Each point is reached from the start by the listed moves, each made once or not at all, plus a little noise. Is the number of moves made odd or even? Then give how often each move was made.
In the rows, zero is written as 128.

Moves:
(1): [201 131 119 156 133 113]
(2): [118 190 130 104  96 140]
(3): [117 112 242 106 128 125]
Start: [123  87  87 101  98 164]
Points:
[114  71 202  79  99 159] -> odd (0, 0, 1)
[115 149  93  79  67 174] -> odd (0, 1, 0)

Moves:
(1): [173 120 127 106 127 133 119 136 136]
(2): [141 159 125 134 118 125 126 116 135]
(3): [134 142 163 124 129 125 132 132 136]
(4): [136 119 133 157 131 127 124 122 130]
(5): [130 135 122 122 154 134 132 134 123]
(6): [138 133 133 129 116 160 121 144 116]
Start: [175 133 128 155 140 117 114 139 105]
Points:
[249 174 162 142 115 145 104 152 117] -> even (1, 1, 1, 0, 0, 1)
[191 163 125 163 135 116 119 129 111] -> odd (0, 1, 0, 0, 0, 0)
[217 184 162 179 151 145 110 149 113] -> odd (0, 1, 1, 1, 1, 1)
[200 149 168 173 159 150 111 163  99] -> even (0, 0, 1, 1, 1, 1)

Moves:
(1): [186 105 122 166 118 131 134 110 145 150 114  83 131 118]
(2): [143 209 143 118 129 134  92  97 104 120 112 118 142 118]
(3): [141 116 178 101 149 118 124 115 127 126 137 114 119 143]
(4): [106 143 150 191 136 117 125 116 132 144 127 144 132 131]
(5): [132 117 104 132 185 116 139 111 134 126 131 156 120 106]
(6): [107 144 146 127 143 209 143 114 134 126 124 119 147 158]
(7): [ 96 153 147 110 112 118 225 138 127 138 182 130 149 130]
(8): [153 162 146 126 151 135 108 181 153 136 134 117 115 123]
(9): [130 131 130 105 116 113 134 119 176 131 110 140 152 123]
(10): [110 126 122 118 117 142 117 117 122 203 141 146 149 118]
(11): [122 125 107 144 113 136  95 100 134 106 180 128 136 132]
Start: [126 103  89 105 121 113 145 126 119  97 132 149 126 144]
Points:
[144  78 102 110 151 111 209  48 139 177 249 141 161 120] -> even (1, 0, 1, 0, 1, 0, 1, 0, 0, 1, 1)
[129 108  77 107  53 113 208  68 187 184 218 139 206 121] -> odd (1, 0, 0, 0, 0, 0, 1, 0, 1, 1, 1)
[195 205 164 164 213 172  88  38 205 110 149 119 165 146] -> odd (1, 1, 1, 1, 1, 1, 0, 1, 1, 0, 1)
[161 221 187 137 113 105 147  71 190 198 213 120 201 125] -> odd (1, 1, 1, 1, 0, 0, 1, 1, 1, 1, 1)
[160 171 160  79 105 116 199  64 103 194 180 102 178 129] -> odd (1, 1, 1, 0, 0, 0, 1, 0, 0, 1, 0)
[200 190  91 219 190 119  72  74 154 111 159 128 136 104] -> even (1, 1, 0, 1, 1, 0, 0, 1, 0, 0, 1)

Moves:
(1): [180 134 128 114 141 132 117 109 124 125 128 145 123 138 131 113]
(2): [123 179 116 140 127 127 124 125 133 144 131 123 125 135 131 116]
(3): [126 136 162 139 129 135 141 121 126 122 130 135 118 119 126 120]
(4): [138 126 113 162 131 134 123 132 132 104 133 134 131 123 147 131]
(5): [120 125 126 117 184 115 144 135 121 113 117 138 132 133 137 137]
(6): [121 126 127 129 133 159 123 131 121 137 124 132 127 128 134 137]
(7): [137 124 113 117 118 132 167 148 118 124 134 128 130 134 136 115]
(8): [135 132 161 132 134 126 117 182 122 138 124 120 146 134 130 121]
(9): [140 121 137 128 135 137 145 135 167 133 129 135 123 149 125 143]
(10): [130 104 124 141 132 124 142 123 137 160 145 113 145 127 133 110]
(11): [127 130 147 125 130 138 122 117 130 125 179 122 107 137 123 136]
(12): [120 119 128 122 123 104 113 135 130 143 137 169 124 123 135 118]
(13): [130 137 130 125 120 134 127 119 128 128 129 132 160 140 139 131]
(14): [126 122 141 127 126 123 114 124 110 127 113 132 113 168 136 115]
Start: [150 122 141 123  96 143 128 113 115 106 165 111 121 116 144 108]
Points:
[220  87 180 126 167 166 146 167 118 126 221 175 148 215 215  79] -> even (1, 0, 0, 1, 1, 1, 1, 1, 1, 1, 1, 1, 1, 1)
[140 171 192 125 158 134 110 156  89 111 190 105 105 183 162  94] -> odd (0, 1, 0, 0, 1, 0, 0, 1, 0, 0, 1, 0, 0, 1)
[224 105 196 160 187 150 161 153 147 106 172 136 142 145 176  87] -> odd (1, 0, 1, 1, 1, 0, 0, 1, 1, 1, 0, 0, 0, 0)
[216  96 137 139 173 171 165 178  98 110 172 127 158 139 199  77] -> odd (1, 0, 0, 1, 1, 1, 1, 1, 0, 1, 0, 0, 0, 0)
[211 127 145 132 159 153 177 117  99  54 167 150 115 124 179  83] -> odd (1, 0, 1, 1, 1, 0, 1, 0, 0, 0, 0, 0, 0, 0)
[194 123 174  88 142 122 155 109  79  91 159 194 125 176 188  62] -> odd (1, 0, 1, 0, 1, 0, 1, 0, 0, 0, 0, 1, 1, 1)
[210 119 173 123 164 184 169 117 130  78 225 198 117 163 199 109] -> even (1, 0, 1, 1, 1, 1, 1, 0, 1, 0, 1, 1, 1, 0)
[136 158 180 147  88 138 129  87 129 161 249 138 133 129 165  72] -> even (0, 1, 1, 0, 0, 0, 0, 0, 0, 1, 1, 1, 1, 0)
